Each row is a point. The last column is the point's height on a tilted bowl or saddle (a function of degree 2), plus a little noise. Along how many of its main directions does it bend up, bend down or stay straight?

Points:
[[ 29   7 -46  31]
 [-41  46 -35  76]
 [ 17  -1  -7 -16]
 [ 61 -12  46  14]
 [  2 -62 -11  -3]
 [ 17  19  43 -19]
 [ 45  26 -18  32]
 [-34 -12 -11  -1]
 [-16 -42   9   2]
 [-24  -8 -10  -9]
 [  6  36 -44  50]
 [ 13 -14  10 -19]
 [ 21   7  18 -20]
 [-30  50   8  42]
 [-23 -35  -7  -9]
 [ -9 -29 -30 -20]
 [ 35  17  50 -19]]
Directions: 2 up, 0 down, 1 straight

Points, 23 rows:
[[-34  -3  29   4  11]
 [ 21   0   3 -21  10]
 [ -9  14  35  47  26]
 [ 29   3  47  -7  13]
 [ -3 -30  -5  30   7]
 [ 35  32 -56  60  86]
 [ 10 -57  12  -7  20]
 [ 16  34 -14  33  29]
 [-32  21  -2   0  16]
 [-41  66  14   6  28]
 [ 24  19  66  14  19]
 [ -2   9  25 -50  16]
 [-39  -7  23 -20  18]
 [  5  35 -30 -43  21]
 [  7  58 -35  30  45]
 [-55  -8  11  -9  16]
 [ 14  -8  12  -1  11]
 [-45  34 -49  14  50]
 [ 11  -1  29  21  15]
 [-21  33 -25 -34  29]
 [  0  11  10 -24   8]
 [-41 -31  -4 -22  15]
 [-32  16  18 -60  36]]
Directions: 3 up, 1 down, 0 straight

Points, 41 rows:
[[ 19 -23  -4  27  40  17 -13]
 [-38 -20   8  -4  38 -36 -27]
 [  9  50  18 -29   5 -53 -27]
 [-18 -27  20  20  22  28 -15]
 [-38  80  32 -17 -26 -73 -83]
 [ -7 -56   1  61 -43 -14 -60]
 [ 34 -18  10 -20  -9   7   7]
 [ -4  63  -1   9 -27  35 -31]
 [-11 -64  35   4 -17 -22 -28]
 [  1  18 -30 -55 -37  15 -13]
 [ 41   6  11 -20  40  38  -6]
 [ 35  -1 -16   0 -13  35  -7]
 [ 57  14  -7  -3 -51  53 -42]
 [ 34   7   5  45  39   5 -29]
 [  5  15  10 -54  61  33  -9]
 [-24 -15  33 -20 -26  44 -14]
 [-41  -2 -17 -30  39  -6 -15]
 [-80 -13  47   2 -21  33 -64]
 [ 37 -25 -45  32  34 -30 -37]
 [  4  31 -66 -25  -8  -3 -27]
 [  6  27 -39  17 -42 -14 -35]
 [ 30  14 -10  12  17  32  -7]
 [  2 -11  78   5 -15 -29 -35]
 [ 51  31 -23  10  36  41 -31]
 [-11   6 -17 -23   6 -31  -6]
 [ 29 -26 -31  17 -26  13 -15]
 [ 28   4  13 -17  -4  28   5]
 [ 29   5   1  -6  42  -5  -1]
 [-18  -1  34  12  -5 -17 -13]
 [ 30 -12  -6  15 -38   1 -14]
 [ 12  18   8 -26  32 -29  -3]
 [ 20  38 -15 -16  36 -17  -9]
 [ 20 -30 -59 -18 -22 -10 -18]
 [-41 -44 -38 -14  -6 -40 -44]
 [-40 -21  -5 -14 -23  17 -14]
 [-18  12   2  -3 -29 -10 -10]
 [-49  16   7  15 -21  19 -26]
 [-20 -26  53 -12  18  33 -16]
 [ 36 -18   7  -7 -47 -39 -23]
 [ 26  25  -5  32  20 -43 -32]
 [-49 -37   6  28 -33  -9 -47]]
Directions: 0 up, 6 down, 0 straight
